Rows are points. Examples show where two turns around zero, p and q, send a point. Where does a point land after both, in the order given? Backwards means that the second turn is done in reverse. Each puzzle has new turns, and all numbers are rounded.
(in the rows, 128 means zero)

Turn p:
[108 126] -> [109 121]
[ 74 142] -> [ 72 128]
[170 140] -> [166 150]
[160 104] -> [165 113]
Turn q:
[140 161] -> [152 154]
[ 87 144] -> [ 97 159]
[ 83 117] -> [ 82 136]
[162 113] -> [153 101]
[168 106] -> [156  92]
Where do these land?
q, then p: [149 122] -> [148 119]
p, then q backwards: [120  84] -> [149  88]
p, then q: [115 179] -> [123 180]

Turn p:
[133 140 106  98] -> [129 132 129  89]
[101 118 112 109] -> [105 124 152 111]
[130 168 189 130] -> [164 184 133 158]
[132 112 128  95] -> [142 116 152 107]
[145 103 106 208] -> [102  86  73 176]
Turn q:
[151 144 143 123] -> [152 145 139 133]
[149  99 141  35] -> [185 121 114  47]
[122 115 125 177] -> [102 106 145 162]
[126 142 100 148] -> [116 129 107 156]
[ 93 140 132 158] -> [ 85 139 137 142]
Where do these land?
p, then q: [117 155 121 145] -> [110 146 107 137]
p, then q: [115  90  83  67] -> [140 119 150  47]
p, then q: [101 109 119 139] -> [ 98 122 144 118]
p, then q: [193 142 162 157] -> [167 102 101 187]
p, then q backwards: [113 143 156 132] -> [136 158 140 140]

Turn p:
[163 115 116  98 140 138] -> [161 146 122 119 150 102]
[ 82 121  90 158 155 156] -> [ 90 108  78 127 159 155]
[154 131  95 171 118 152] -> [161 113  86 153 126 152]
[135 117 170 110 106  96] -> [134 127 175 108  98 114]
[136 164 145  93 134 140] -> [126 172 152 145 140 123]
[166 105 144 128 153  87] -> [154  94 156 129 133  84]
[ 83 125  97 112 109  78] -> [ 78 125 107 110  87  94]
[144 131 136 159 146 145] -> [145 108 130 149 148 148]
[ 89 142 159 124  92 160] -> [105 157 146 112 112 181]
Turn q:
[123 104 134 124  93 210] -> [160 105 132 153  50 147]
[102 143 124 146 107 101] -> [ 81 138 128 127 126 116]
[106 154 138 139 104  90] -> [ 79 143 147 121 133 110]
[139 104 153 125 162 112] -> [142 116 139 142 170 146]
[148 111 110  86 145 132] -> [163 104 119  96 139 135]
[119 110 110 157 123 114] -> [105 118 101 146 133 120]
[107 151 111  91 156 175] -> [158 152 117  92 100 172]
[179 146 144 156 133  90] -> [136 147 141 148 172  78]
Where do these land?
q, then p: [168 115  31 150 124 109] -> [120 114  59 128 109  46]
p, then q: [121 100 131 123 129 154] -> [156 126 127 106 128 144]
p, then q backwards: [ 90 105 170 141 148 141] -> [ 96 113 153  91 134  94]
q, then p: [150 101 143 143 107 136] -> [144  88 133 121 113 132]
p, then q: [139 118 169  95 137 116] -> [131 133 178 125 154 134]
p, then q: [ 92 167 141  98 114 128] -> [ 94 167 150 122 102 142]
p, then q: [109 146 128 162 128 102] -> [101 107 118 157 109 137]
p, then q: [156 171 111 112 137 138] -> [119 171 114 144 143 101]

Turn p:
[156 150 112 149 124 145  89  88 172] -> [134 141 104 104 131 125  86 105 188]
[ 95 131 125 140 138 125 142 128 138] -> [114 123 135 108 136 131 153 112 124]
[100  93 124  95 120 113 139 116 103] -> [129  97 133 127  92 109 142 130  90]
[133 142 140  97 102 117 163 148 118] -> [157 153 152 142 109 141 144 136 100]
[119 106 156 121 106 137 162 130  86] -> [136 109 149 163 121 139 130 114  78]
[156 142  88 155 142 135 111 119 139] -> [102 155  92 123 133 126 108 126 157]
[131  94 123 133 109 130 121 136 144] -> [122 114 133 152 110 117 137 121 152]
[128 150 117 134 147 154  92 137 139] -> [108 129 127 106 142 144 106 149 158]
[132 151 164 125 111  90 138 153  93] -> [153 152 162 146 153 108 131 145  89]
[131 122 130 131 181 134 121 123 150] -> [128 107  92 109 152 139 142 141 147]
Turn q:
[161 133 160 114 135 152 107 145 171] -> [147 113 153 119  91 166 137 134 165]
[122 162 140 129 124 105 135 115  73] -> [133 163 117  98 151  93 131 156 113]
[118 124 125 114 101 122 162 111  87] -> [119 127 103 119 165 116 152 146  97]
[149 131 124 132 144 109 162 115  79] -> [148 156 123 128 139  96 159 136  90]
[124 135 146 133 127  92 166 141  92] -> [122 150 139 139 149  96 149 167 107]
[106 127 137 139 151 154 124 116 161] -> [135 135 125 148 135 149 119 104 166]
[156 148 125 140 117 148 133 170 140] -> [129 125 116 140  79 139 129 158 132]
[119 104 101 141 119 138  97 105 165] -> [103 111 126 127 119 149 107  76 135]
[141 140 126 121 122 115 124 138 162] -> [115 110 141 126 103 121 135 129 150]
[107  89 123 137 127 138  88 124 143] -> [117 117 144 130 137 160  90  97 123]
[105 113 100 107 142 136 110 129 136] -> [140  98 124 135 139 125 100 105 129]
Where do these land?
p, then q: [149 124 153 125 148 108  92 117 134] -> [137 113 166 138  98 113 122 114 118]
p, then q: [143 137 110 150 131 114 225 121 127] -> [139 168  47 122 134  96 162 117 118]
q, then p: [113  76 124 107 122 170 120 124 144] -> [104  83  96 144 126 155 104 114 138]
p, then q backwards: [136 142 140 118 106 121 134 129 120] -> [136 120 134 137 152 125 120 137 115]
q, then p: [102 102 130 127 133 126 113 115 106] -> [125 109 108 113 148 129 108 147 119]
q, then p: [122 147 133 121 140 112 155 108 151] -> [144 139 114 116 134 123 164 107 135]
q, then p: [130 143 149 133 135 165 115 134 134] -> [129 141 130 130 117 155 114 133 161]
q, then p backwards: [133 135 127 166 111 145 101 113 138] -> [131 149  89 134 119 155 138 114 133]
q, then p: [121 135 144 130 128 113 107 157 138] -> [137 117 159 133 140 122 129 141 149]
p, then q: [131 137  69 104 126 107 120 162  88] -> [102 124 109 128 135 100  89 191 127]

Turn p:
[132 129 144 127 136 157 114 136 113 117 120] -> [136 134 140 129 111 138 124 148 109 129 150]
[126 150 136 111 140 123 119 138 131 121 110] -> [152 152 126 123 120 114 133 133 124 136 130]
[125 105  96 109 112 137 145 123 128 109 148] -> [102 121  89 127 121 158 133 121 131 130 122]
[117 111 122 143 136 110 110 129 159 154 146] -> [127  97 137  96 143 115 129 130 151 126 110]
[143 159 133 127 132 150 126 113 118 122 130] -> [147 138 134 149 117 139 114 126 138 134 152]
[122 106  99 105 123 121 155 126 109 125 149] -> [107 111  85 135 123 138 140 106 119 121 125]
[104 120 113 162 131  94 119 137 137 135 136] -> [121 100 129 125 161 106 140 142 137 139 103]
[127 113 101 156 113 114 119 153 150 155 128] -> [127 103 130 119 147 125 122 146 138 109  81]
[117 145 150 128 137 142 136 122 125 139 106] -> [142 140 147 130 122 117 109 116 110 141 134]
[133 111 124 120 113 130 159 131 137 107 156] -> [104 125 119 132 121 161 152 109 132 131 118]
[138 132 143 123 126 137 123 106 125 115 103] -> [123 159 136 128 131 129 113 129 124 129 149]
[134 152 164 120 117 132 111 120 112 133 118] -> [132 149 153 141 104 105 120 131 132 126 148]
[146 130 139 130 147 118 128 130 119 133 115] -> [144 136 137 129 140 119 135 124 119 112 141]
Turn q:
[104 136 114 131 132 137 125 121 127 157 139] -> [130 109 103 127 104 127 137 127 144 130 122]
[124 110 111 113  98 130 133 115 137 119 138] -> [136 132 122 111 136 127  97 136 151 114 127]
[144 145 111 117 132 134 140 121 125 136 119] -> [134 134 129 126 113 127 118 116 118 131 102]
[136 157 147 140 133 147 138 122 146 121 132] -> [134 156 117 133 114 111 133 139 107 144 134]
[111 107 158 126 126 103 112 116 147 116 115] -> [121 123 143 140 159 123 125 140 150 156 151]
[120 136 115 130 143  80 121 135  87 126 139] -> [ 96 122 128 128 146 139 155  83 142 117 118]
[145 111 127 149 136 133 112 128  99 128 134] -> [118 123 129 153 127 152 130 121 117 102 139]
[136 110 110 122 129 132 133 124 143 123 125] -> [137 120 123 123 141 134 108 138 123 126 116]
[123 131 125 123 131 144 129 119  95 128 118] -> [132 136 139 143 112 140 139 126 140 112 113]
[133 121 112 124 124 138 104 150 140 116 126] -> [111 112 135 118 133 121 119 151 115 112 124]
[127 143 114 154 117 114 128 154 131 141 121] -> [127 107 123 125 127  98 137 108 113 115 134]
[119 106 116 120 126 146 145 130 138 117 129] -> [151 127 123 115 139 136 122 150 132 118 119]
[142 150 203 115 136 127 143 126 148 137 128] -> [137 162 151 123 112 128 141 129 113 186 166]
Where do these land?
p, then q: [139 113 120 131 181 138 117 169 133 120 134] -> [148 145 151 103 128 172 122 122  99 107 117]
p, then q: [119 140 123 132 114 123 117 123 140 123  31] -> [ 63 123 158 142 103 103 166 101 107 142 100]
q, then p: [130 165 141 112 113 123 130 126 123 141 141] -> [115 139 123 136 111 108 115 110 153 137 116]
q, then p: [126 123 176 136 124 142 122 113 139 122 146] -> [147  94 139 146 105 135 137 126 150 131 111]
p, then q: [109 115 125 131 134 122 154 128 144 127 144] -> [152 119 129 140 121 144 123 130 146 139 114]
q, then p: [134 103 116 136 129 162 126 116 125 144 113] -> [118 131 143 133 131 152 130 163 123 106 125]
q, then p backwards: [126 117 124 106 124 121 119 111 129 128 128] -> [127 132 121 138 114 137 123 113 147 130 132]
q, then p: [114 126 126 130 122 126 124 129 113 121 146] -> [129 132 119 124 128 143 133 123 133 148 121]
p, then q: [139 110 126 124 112 130 144 133 127 118 139] -> [146 137 123 132 127 120 137 145 141 117 119]
p, then q: [122 118 117 123 132 123 120 150 121 133 131] -> [136 123 141 119 143 131 126 121 127 112 119]
q, then p: [134 159 120 137 118 124 129 117 137 120 148] -> [132 131 103 141 134 107 121 132 146 141 120]
p, then q backwards: [134 143 121 128 142 116 138 128 108 123 123] -> [127 126 134 158 132 125 140 121 129 125 123]
p, then q: [140 130 130 137 118 111 125 121 123 145 140] -> [129 131 121 135 155 122 127 136 129 139 136]
